Rows are points. Each copy is the shape, with its points in the same order, turned, moved and blurred by noise. Is it also mirrored, or only turned?

Shape (5 x 2)
0: -5.2 -1.3
1:  4.0 -1.3
2: -2.0  4.3
3:  2.2  4.0
4: -0.1 -3.2
Copy 1 (5 x 2)
0:  2.6 -3.4
1:  0.0  4.5
2: -3.7 -2.5
3: -5.0  1.1
4:  3.1  0.8
Copy 1 is: only turned
Copy 2 (5 x 2)
0:  0.5 -6.3
1:  3.7  2.4
2: -3.9 -1.3
3: -1.9  2.6
4:  4.1 -2.0
Copy 2 is: only turned

Shape (8 x 3)
0:  1.4 -3.2 -5.3
1:  4.0  1.6 -0.7
2: -1.8  2.2 -0.4
3:  1.8  2.1 -2.6
4:  2.7  3.5 -2.5
5: -4.3  1.8  1.0
6: -5.6  0.2  6.5
7:  3.6 -2.0 -0.2
Copy 1 (8 x 3)
0: -2.9  6.5  0.3
1:  3.6  3.5 -0.3
2:  0.1  0.1 -4.0
3:  1.8  4.1 -2.8
4:  3.3  4.5 -3.4
5: -1.1 -2.2 -4.6
6: -0.6 -7.5 -1.8
7:  1.3  3.0  2.3
Copy 1 is: mirrored
Copy 2 (8 x 3)
0: -2.4 -1.3  4.9
1:  2.6 -1.6 -1.0
2: -0.9  1.6 -2.9
3:  1.5  0.4  0.0
4:  3.0  1.1 -0.8
5: -3.4  2.8 -4.9
6: -6.3  0.0 -9.7
7:  0.2 -3.8  0.8
Copy 2 is: mirrored
Copy 3 (8 x 3)
0:  3.8  0.6  4.4
1: -3.0  0.3  3.9
2: -1.0  3.6 -0.8
3: -1.5  2.7  3.3
4: -2.6  3.3  3.9
5: -0.3  3.3 -3.3
6: -1.6  0.4 -8.7
7: -0.4 -2.3  3.5
Copy 3 is: only turned
Copy 4 (8 x 3)
0:  4.6  2.7 -2.4
1: -1.5  2.1  3.4
2: -1.3 -2.5 -1.2
3: -1.3  1.2  0.2
4: -3.0  3.3  0.9
5: -2.3 -4.6 -1.8
6: -0.8 -9.4  0.4
7:  2.2  1.5  3.2
Copy 4 is: only turned

Shape (11 x 6)
0: -0.6  7.2  1.6  5.3 -1.1 -0.4
1: -2.7 -6.7 -4.6 -0.8  2.6  2.3
2: -0.9  3.2 -4.8  3.3  4.6  1.8
3: -1.0 -1.5 -2.7  0.5  0.5 -4.6
4:  1.9  3.1  3.3  0.7  0.5  0.9
5:  3.5 -1.0 -3.6  3.6 -3.2 -5.8
6:  2.0  0.4 -1.5  3.0 -0.5 -2.7
7: -0.6 -0.6  4.6  2.7 -5.4  2.2
8:  1.3  0.3  6.6  5.1  1.7 -1.5
9:  0.9  7.1 -1.3 -3.5  0.3  4.0
10: -2.2  4.8  0.1  0.4  1.8 -1.2
Copy 1 (11 x 6)
0: -2.0 -0.9 -4.8  0.4  3.5 -6.9
1: -2.6 -0.8  4.3  2.1 -5.3  4.6
2: -7.4 -1.5 -0.9 -1.8 -1.9 -2.6
3:  0.9 -0.2 -2.0 -1.1 -5.4 -0.2
4:  0.4 -1.6 -0.7 -2.2  3.8 -1.8
5:  3.5 -5.2 -3.4 -0.6 -6.3 -3.8
6:  0.6 -3.5 -2.6 -0.7 -2.2 -2.0
7:  3.8 -2.6  0.5  5.1  3.8 -1.9
8:  1.0 -3.3 -5.8  0.4  4.8  1.5
9: -2.2  1.5  4.2 -4.1  3.2 -5.9
10: -2.0  2.6 -2.1 -2.1  1.1 -3.3
Copy 1 is: mirrored
Copy 2 (11 x 6)
0:  5.6 -5.8 -1.6 -0.4 -0.7  3.5
1: -2.7  3.8 -0.3  0.4  5.4 -6.4
2:  2.0 -4.2  0.7  1.2  6.9  0.4
3:  2.3  2.5  4.0 -0.5  1.6 -1.3
4: -0.8 -2.6 -0.9  0.4 -2.2  2.9
5:  5.3  0.8  6.8  2.6 -2.0 -2.8
6:  3.3 -0.6  3.0  1.8 -0.7 -0.7
7:  1.6 -0.6 -4.6  0.2 -5.8 -2.5
8:  2.7  1.5 -3.3  4.1 -2.8  4.5
9: -3.4 -7.7 -0.1 -3.6 -0.2  1.1
10:  1.6 -2.2  0.0 -2.8  1.8  2.9
Copy 2 is: only turned
